Rows are points. Before rounding, the points of a table are all equally far from one centre. They may lie mostly on one side of it. Where is the centre, to within rounding?

Points:
-53, -25
-36, 30
-29, -51
-50, -31
-41, -43
-40, -44
Centre: -9, -8

Points (13 x 6):
0, -11, 53, -6, -38, -1
15, -24, 53, 11, -15, -25
2, 12, 51, -1, -38, -6
-8, 2, 55, -10, -11, -10
-18, -25, 44, -1, -2, -17
36, -29, 34, -5, -9, -19
-17, -22, 19, -34, -15, -4
-2, -21, 52, -3, -21, 0
11, -7, 60, 3, -32, -27
8, 0, 51, 3, -17, 2
10, -9, 53, -5, -25, 2
22, -28, 20, -37, -35, -17
19, -8, 49, 11, -1, -27
Centre: 4, -6, 17, -4, -23, -24

Points, 16 rows:
23, 27, 14, -8, -2, -24, -21, 13, -18, -18, -24
-2, 60, 17, 26, 2, -14, -7, 8, -12, -6, -25
7, 26, 22, 18, 11, -34, -18, 36, -5, -8, -22
24, 28, 28, 20, -8, -10, 0, 15, 1, -11, -44
31, 23, -7, 6, -6, -8, 5, 6, -16, 6, -35
7, 48, 12, -8, 3, -15, 1, 5, -21, -13, -37
4, 23, 12, 13, 13, -5, -24, 22, -20, -3, -39
-2, 19, 18, 1, -4, -9, -23, 12, -27, 5, -42
-7, 39, 19, -1, -10, -16, -27, 22, -18, -8, -30
18, 35, 2, 1, 1, -22, -27, 24, -4, 1, -18
22, 53, 10, 16, -2, -20, 0, 14, -12, 4, -13
10, 20, 17, 9, -2, -13, -3, 11, -43, -4, -35
9, 36, 29, 7, 9, -32, -24, 17, -9, 1, -33
17, 20, 6, -19, -19, -27, -9, 0, -20, -14, -25
11, 28, 18, -12, 11, -10, -10, 18, -15, -4, -38
17, 37, 13, -8, -3, -5, -14, 15, 5, 1, -34
Centre: -4, 17, 7, 14, -4, -22, 0, 2, -3, -6, -20

Points (27 x 20):
4, -18, 26, -16, 24, 23, -13, -2, 11, -32, 18, 12, -31, -20, 10, 0, 60, 20, -27, 12
17, 5, 43, -11, 10, 32, -34, -4, 28, -39, 16, 17, -24, -29, 16, -4, 31, 26, -37, 22
3, 10, 36, -4, 4, 12, -4, -7, 12, -46, 11, 48, -11, -10, -8, -3, 14, 25, -24, 12
-13, 7, 52, -22, 23, 43, -27, -4, -6, -29, 31, 28, -20, -35, -28, -3, 13, 1, -24, 25
-10, 18, 33, 20, 34, 18, -47, 3, 20, -41, 16, 29, -8, -7, -12, -26, 21, 16, -16, 35
21, 9, 15, 20, 10, 29, -35, 9, 22, -24, 12, 51, -34, -21, 3, -11, 30, 5, -12, -1
10, 27, 5, -4, 1, 42, -54, 4, 18, -23, 19, 34, -17, -5, -25, -3, 30, 12, -15, 30
-21, 13, 32, 0, 9, -2, -47, -5, 23, -31, 22, 18, -4, -19, -6, -18, 35, 27, -32, -1
-8, 7, 0, 7, 40, 25, -25, -6, 29, -40, -2, 52, -33, -23, -3, -28, 13, -2, -8, 14
10, 3, 23, -12, -7, 9, -37, 3, 9, -33, 39, 35, -1, -1, 6, -24, 21, -8, -55, 18
-6, 0, 35, 16, 1, 23, -41, 29, 15, -21, 20, 12, -31, -13, -15, -32, 39, 23, -51, 19
12, -18, 39, 6, 4, 29, -41, 12, 8, -37, 15, 46, -17, -25, -15, -13, 25, 15, -37, 27
5, -3, 13, 18, 7, 46, -43, 0, 30, -46, 12, 18, -17, -8, -11, -9, 39, 6, -33, 4
-24, -3, 60, -18, 25, 51, -10, -9, 26, -43, 19, 27, -28, -3, -11, -21, 10, -5, -6, 17
16, -4, 44, -26, -11, 48, -41, -14, 36, -23, 17, 12, -26, -4, -16, -11, 17, 30, -29, 25
13, -9, 21, -3, 18, 14, -54, 9, 16, -51, -4, 18, -21, -11, -5, -16, 44, 14, -28, -6
-6, 1, 29, -2, -1, 21, -31, 1, 25, -29, 13, 36, -16, -20, 19, -15, 48, 11, -3, -13
3, -14, 27, 5, -4, -1, -28, -27, 49, -34, 9, 27, -24, -7, -10, -5, 28, 19, -30, 7
12, 8, 28, -3, 21, 26, -30, -20, 8, -33, 21, 43, -28, -8, -10, -16, 28, 8, -27, -3
-13, 14, 42, 1, -16, 36, -41, -15, 28, -24, 21, 9, -9, -17, -20, 1, 38, 1, -10, -6
9, -15, 5, 10, 10, 29, -52, -19, -6, -32, 43, 32, -30, -14, -2, -18, 23, 5, -18, 24
13, 15, 31, -19, 16, 29, -50, 16, 21, -38, 10, 10, -23, -17, 5, -16, 38, 37, -30, 18
-16, 9, 38, 2, 15, 37, -41, 14, -5, -45, 3, 35, -43, 4, -3, 2, 18, 18, -34, 15
9, 16, 25, -7, 15, 34, -39, -6, 32, -22, 3, 12, -22, -30, -2, -45, 48, 3, -15, 0
15, 16, 37, 21, 2, 24, -29, 11, 32, -33, 19, 4, -7, -11, 10, -44, 36, 6, 3, 0
3, 2, 29, -13, -6, 11, -22, -11, 32, -37, 18, 51, -29, -16, 9, -11, -5, 2, -54, 24
9, 23, 18, -3, 9, 26, -48, 3, 19, -23, 16, 16, -27, -42, -34, -9, 43, 8, -11, 6
Centre: -6, -10, 15, -10, 8, 14, -23, 14, 15, -8, 5, -4, -22, -10, -2, -11, -7, -6, -10, 18

Points:
2, 8, -8, -6, 43, -29, -8, 8, -14, 15, 40, 21, -15, -19, 2, -6, -13, -24, -9, 27, 15, 9, -12, -5
0, 11, 49, -1, 47, -6, 33, 13, -5, -2, -1, 12, -27, -11, 5, -4, -25, -30, 1, 39, 1, 17, 0, -10
28, 10, -3, 6, 46, -21, 13, 15, -18, 3, 8, 14, -34, 4, 1, -12, 21, -27, -3, 34, 4, -7, -8, 20
16, 14, -1, 6, 36, -29, 17, 24, -28, 24, 44, 16, -7, 3, 21, -18, 7, -30, -22, 32, 14, -4, 7, 7
5, -7, 38, -9, 40, 4, 13, -11, -26, 27, 21, 5, -36, -4, 0, -25, 0, -11, -5, 28, 11, -3, -3, 33
7, 20, 27, 22, 49, -7, 13, -6, -18, 14, 34, 13, -22, -14, -3, -37, 0, -21, -12, 17, 3, -16, -28, 1
2, 6, 35, 3, 41, -3, 36, 12, -9, 20, 32, 3, -33, -11, 20, -7, -17, -20, -9, -2, -1, 0, -23, -28
-10, 32, 5, -4, 40, 1, 23, 4, -25, 13, 25, 1, -41, 5, 8, -31, 11, -21, -8, 30, 20, -10, -11, 6
-2, 10, 22, -11, 40, -9, 24, 0, -14, 3, 20, 15, -21, -32, 2, -25, -25, -1, 2, 35, 20, 17, -25, 8
22, 3, 15, -4, 29, 1, 11, -7, -25, 20, 21, 17, -26, -22, 4, -10, -5, -12, -12, 39, -18, 4, -10, 1
3, 9, 17, 1, 40, -23, 14, -10, -24, -3, 28, -15, -34, -7, -8, -21, -9, -31, -14, 32, -4, 4, 7, -16
22, 8, 26, -18, 40, -4, 26, 11, -23, 21, 11, 20, -32, -12, 5, -4, 1, -18, -20, 29, -7, -8, -1, 4
13, -15, 17, -29, 28, -3, 5, 4, -19, 13, 32, 10, -9, -26, -1, -11, -13, -17, 3, 28, 10, -17, -16, 10
10, 17, 26, -13, 29, -2, 16, 3, -15, 30, 14, 2, -25, -5, 22, -14, 3, -26, -8, 46, -1, 24, 12, -14
21, -4, 28, -6, 39, -10, 8, 13, -17, 7, 13, 7, -21, -7, 32, -26, -28, -19, -17, 42, -12, 4, -1, 3
9, 0, 5, 17, 41, 7, 19, 17, -28, 23, 17, 24, -26, -10, 20, -13, -32, -14, 5, 28, 12, 9, -15, 17
9, 9, 22, 29, 21, -35, 9, -9, -41, 21, 39, -5, -1, -10, 2, -18, -22, 5, 3, 31, -6, -13, 2, 17
9, -13, 9, 6, 44, -8, 3, -3, -8, 12, 30, 30, -25, -17, 16, -27, 0, -28, -19, 29, -3, -10, -32, 11
18, 14, 10, -1, 47, -16, 21, 5, -22, 15, 33, 34, -25, 17, 7, -18, 11, -4, 4, 41, 0, 7, -2, -9
18, -3, 21, 7, 50, -12, 6, 9, -25, 17, 47, -6, -26, -7, 7, -2, 1, -28, -11, 15, -8, -6, 2, 18
22, 5, 11, 16, 48, -24, 21, -6, -34, -5, 24, 0, -33, 16, -4, -8, -5, -20, -4, 33, -3, 5, 5, -12
2, 4, 27, -12, 35, 11, 18, 24, -15, 17, 30, 15, -7, -19, -7, 1, -12, -37, -12, 26, -6, 16, -16, 11
11, -3, 17, 3, 33, -24, 13, 8, -33, 13, 22, -15, -45, -6, 5, -4, 5, -34, -2, 28, -5, 4, -2, 8
18, 6, 9, -6, 28, 4, 17, 18, -31, -8, 41, 10, -13, 17, -16, -15, 0, -26, -14, 27, -8, 11, 7, 16
17, 23, 13, 16, 31, -17, 27, -2, -17, 12, 35, 1, -38, 4, 21, -13, -20, -16, 5, 37, -16, -7, 6, -12
17, 8, 29, 5, 18, -17, 4, 15, -24, 43, 22, 18, -16, -24, 7, -20, -13, -13, -21, 39, 1, -14, -8, 2
10, 14, 44, 28, 44, -19, 26, -11, -17, 16, 33, 26, -22, -6, 20, -28, 13, -17, 3, 33, -12, -5, -9, 5
16, 18, 32, -3, 25, -14, 21, 8, -22, 19, 42, 26, -38, -4, -5, -19, 2, -11, -16, 32, -3, 4, -2, -11
5, 7, 17, 17, 29, -13, 21, 4, -42, 31, 34, 9, -36, 0, 2, -25, 7, 2, -21, -2, -11, 1, -7, 9
30, 4, 23, -2, 36, 4, 8, -10, -25, 21, 33, 9, -6, -1, 13, -21, -14, -8, 0, 32, -7, 22, -3, -2
9, -7, 27, 9, 47, -1, 1, 10, -13, 17, 60, 9, -25, 1, 10, -19, -4, -24, -19, 25, -2, -20, -2, -13
Centre: -13, -4, 19, 19, 13, -11, 16, 6, 11, 3, 12, 3, -2, 8, 9, -5, 2, -1, -11, 17, 13, -3, 0, 5

Points:
14, 5, 19, -20, -23, 49, -18, 18, -4, -12, 5, 17, -2, -10, 9, -3, -28, -14, -8, 44, -5, 1, 52, 0
5, 2, -4, 4, -24, 47, -12, 6, 14, -8, 10, -13, -8, 6, 5, 2, -26, -11, -6, 35, -2, -16, 48, 11
19, 5, 22, -4, -7, 53, -7, -6, 16, -13, -7, -14, 8, -19, 7, 4, -14, -7, -6, 24, -8, -2, 53, 10
12, 6, 2, -11, -1, 51, -21, 17, 9, -20, -4, -8, -7, -7, 13, -5, -11, -1, 2, 38, -5, -6, 60, 10
20, -10, 0, -14, -21, 34, -21, 27, 21, 2, 0, -7, 14, -6, -9, -19, -8, 3, -21, 55, -2, -14, 39, 7
16, -9, 14, 0, -11, 37, -31, -4, 15, -14, -14, 12, 25, -4, -7, -6, -4, 3, 2, 40, -4, -25, 49, -6
10, -4, 10, -11, 8, 51, -14, 28, 16, -20, -14, 3, 4, -13, -10, 11, 0, 16, -21, 41, 7, -11, 25, 4
-10, -14, 10, -10, -15, 52, -14, 17, 9, 3, 10, 3, -10, -6, 4, -3, -20, 4, -12, 45, 16, 10, 49, -10
4, 7, 5, 2, -10, 40, -27, 19, 12, -15, -18, -14, 7, -27, 2, -17, -18, 6, -11, 42, 2, 0, 52, 8
20, 16, 27, -22, -13, 53, -19, 2, 4, 5, -2, 3, -15, -4, -5, -15, -12, 0, -17, 44, 8, -3, 53, 8
-3, 8, 24, 7, 3, 48, -9, 21, -8, -25, 6, 23, -3, -14, 3, -12, -2, 6, -6, 34, 8, -19, 32, -7
17, -7, 16, -14, -26, 43, -11, 4, 19, -18, -12, -5, 4, -9, -19, -9, -20, 5, -6, 44, 6, -18, 46, -1
4, 5, 15, -3, -13, 52, -20, 9, 16, -12, 9, 6, 19, -17, 13, -6, -14, -10, -10, 44, -21, -8, 42, -3
3, 7, 18, 0, -24, 47, -14, 6, 4, -12, 5, -14, -4, -7, 7, -4, -12, -9, -2, 44, -4, -13, 49, 18
13, -13, 8, 11, -16, 43, -22, 22, 7, -12, -1, 7, 16, -17, -12, 2, -21, -13, -12, 37, -10, -15, 51, 12
-2, 4, 6, 1, 1, 46, -18, 13, 15, -17, 0, -6, -9, -6, -2, 16, -8, -21, 4, 42, -7, -6, 38, 11
8, -3, 9, 0, 6, 41, -31, 14, -19, -17, -7, 4, -5, 8, 14, 15, -22, 5, -11, 41, -2, -6, 48, 20
-5, -2, 32, -30, -19, 46, -21, 14, 13, -13, -9, 6, 17, 1, -2, 8, -28, -5, -12, 44, -10, -6, 40, 8
24, -4, 13, -22, -29, 35, -9, 14, 13, -18, 1, -3, 10, -5, -4, -3, -12, -17, -6, 38, 18, -12, 41, 13
20, -3, 10, 9, -11, 52, -36, 13, 16, -17, 8, 7, -3, -22, -4, -24, -28, 3, -4, 24, -22, -8, 46, 19
21, 7, 5, -2, -17, 38, -29, 19, 3, -18, -17, 3, -3, -13, 6, -26, -19, 12, -17, 53, 0, -14, 35, 21
22, 4, 32, -6, -12, 27, -11, 9, 2, -28, -21, 5, 9, -25, 6, -16, -12, 12, -11, 46, 4, -17, 39, 6
14, 3, -4, -8, -27, 37, -9, 3, 4, -21, 1, -6, 8, -7, -5, -11, 1, -10, -11, 46, -4, -4, 53, -1
13, 11, 13, -13, -21, 40, 0, 35, 12, -16, 9, 2, -10, -11, 6, -19, -7, -3, -9, 39, -2, -17, 52, 9
0, -2, 21, -13, -31, 47, -31, 11, 13, -12, 0, 4, -2, -15, 5, 4, -7, -1, 1, 48, -9, -11, 44, 0
12, 13, 9, -18, -5, 47, -31, 12, 16, -19, 0, -12, 1, 3, -6, -2, -9, -7, -1, 41, -15, -4, 57, 11
8, -13, 5, 4, -9, 40, -14, 8, 13, -25, -6, -2, -1, -24, -3, -1, -8, -10, -21, 42, 10, 10, 50, 6
Centre: 9, 2, 12, -6, -7, 15, -16, 9, 9, 1, -1, 12, -3, 1, -3, -8, -14, 10, -8, 14, -7, 7, 26, 5

Points:
0, -34, 6, -6, 23, 44, -31, -15, 26, 43, -3, -4, 28, 18, -17, 5, 1, 15, 24, -53, -1, -17, 21, 16
-13, -5, 12, -15, 37, 51, -32, 0, 40, 8, -7, 5, 8, 12, -6, 28, 5, 1, 19, -53, -4, -38, 27, 13
-11, -21, 2, -23, 32, 26, -36, -8, 31, 19, -12, 3, 22, 14, -18, 23, 2, -3, 17, -58, 5, -23, 2, 26
-6, -42, 37, 2, 32, 40, -20, 13, 25, 34, 1, 12, 12, 15, 11, 26, -3, -4, 23, -31, 1, -15, 19, 26
11, -14, 22, -6, 20, 36, -16, 0, 10, 30, 4, 3, 17, 51, -23, 11, 4, -2, 14, -57, -5, -16, 4, 31
-8, -34, 4, -15, 34, 49, -3, 5, 50, 14, -15, 10, 15, 14, -3, 20, -7, -8, 13, -43, -12, -24, 7, 21
-13, -37, 5, 1, 33, 32, -19, -9, 21, 34, 5, -2, 19, 26, -10, 36, -20, 0, 8, -47, -2, -26, 2, 21
-3, -17, 25, -6, 14, 11, -14, -4, 24, 33, 10, -12, -5, 34, -25, 19, 0, 14, 29, -59, 11, -6, 12, 21
-11, -20, 21, -17, 14, 28, -11, 4, 21, 38, 3, -1, 20, 32, -16, 25, 2, 3, 28, -48, -5, -47, 25, 5
-7, 3, 17, -23, 25, 30, -6, 6, 45, 32, 10, 9, 16, 23, -10, 14, 12, -7, 23, -57, -4, -43, -7, 8
2, -3, 31, -24, 21, 46, -19, 3, 39, 27, 7, -2, 14, 39, -32, 11, -18, 11, 5, -26, 0, -1, 22, 7
-1, -29, 20, 5, 41, 35, -12, 14, 48, 32, 1, -7, 1, 28, -12, 12, 12, 18, 21, -21, 14, -28, 10, 23
-25, -25, 9, -23, 8, 23, -5, -5, 32, 30, 24, -3, 14, 31, -5, 12, -13, 13, 26, -34, -14, 3, 36, 18
8, -40, -3, -31, 27, 32, -18, -9, 43, 21, -7, -3, 31, 13, 2, 23, -6, 3, 1, -60, 5, -12, 17, 21
-22, -30, 22, 0, 16, 33, 9, -11, 9, 29, -10, -17, -8, -5, -20, 23, -10, 2, 17, -59, -13, -11, 15, 14
-14, -35, 14, -28, 26, 34, -3, -10, 19, 17, 14, -14, 8, 38, -12, 8, -2, -11, 17, -54, 5, -20, 11, 23
-6, -29, 32, -23, 22, 24, -32, 0, 33, 21, 8, 15, 9, 32, -17, 12, 16, -5, 24, -32, 20, -14, 28, 18
-12, -15, 12, -19, 6, 32, -21, -19, 40, 29, 6, 2, 5, 32, -20, 17, 13, 0, 25, -43, -16, -35, 20, 20
-5, -15, 21, -17, 31, 50, -17, 4, 47, 33, -10, 7, -3, 21, -7, 7, 2, 2, 20, -45, -3, -20, 12, 31
-19, 7, 18, -3, 20, 45, -17, 4, 35, 16, -12, -14, 9, 25, -10, 17, 3, -9, 34, -41, -9, -24, 19, 34
-2, -9, 20, -14, 26, 37, -4, -4, 28, 49, 33, 4, 33, 21, -33, 25, -6, 8, 22, -40, 16, -22, 5, 17
14, -37, 8, -28, 7, 33, -8, -1, 17, 30, 3, 2, 8, 34, -13, 22, -18, -9, 22, -48, 14, -40, 14, 19
-1, -28, 10, -31, 20, 25, -14, 9, 53, 19, 7, -2, 5, 27, -17, 15, -8, -7, 24, -44, -3, -22, 10, 23
-3, -29, 14, -18, 55, 15, -13, -3, 25, 27, 11, -14, 12, 7, -1, 23, 10, 0, 22, -60, -2, -20, 11, 35
-6, -19, 3, -23, 28, 12, -22, -7, 37, 43, 1, 7, 12, 16, -15, 30, 1, 6, 14, -32, 11, -35, 4, 42
-10, -24, 15, -7, 55, 35, -17, -2, 41, 15, -3, -7, 4, 25, -17, 13, 1, 4, 14, -48, -2, -25, 0, 22
4, -10, 16, 12, 29, 33, -23, -11, 14, 34, -2, 3, 5, 30, -15, 36, 1, 26, 26, -46, -15, -28, 4, 32
-3, -32, 3, -17, 26, 36, -9, -4, 33, 38, 6, 11, 1, 15, -25, 21, 0, -3, 19, -49, -9, -30, -3, 32
-9, -46, 15, -11, 50, 24, 1, -4, 21, 3, -2, -11, 6, 5, -11, -11, -5, 1, 7, -56, -12, -28, 6, -6
-17, -30, 25, -14, 44, 33, -10, -6, 31, 38, 22, -8, 13, 25, -18, 22, 1, 7, 6, -34, 6, -38, 22, 5
-13, -32, 20, -16, 31, 46, -6, -17, 23, 16, 11, 18, 0, 38, -2, 10, -1, 17, 27, -44, -12, -27, 10, 19
Centre: 14, 0, 3, -3, 16, 23, 0, -7, 10, 10, 9, 2, 12, 0, 3, 10, 5, 3, 6, -21, 6, -11, 13, 4
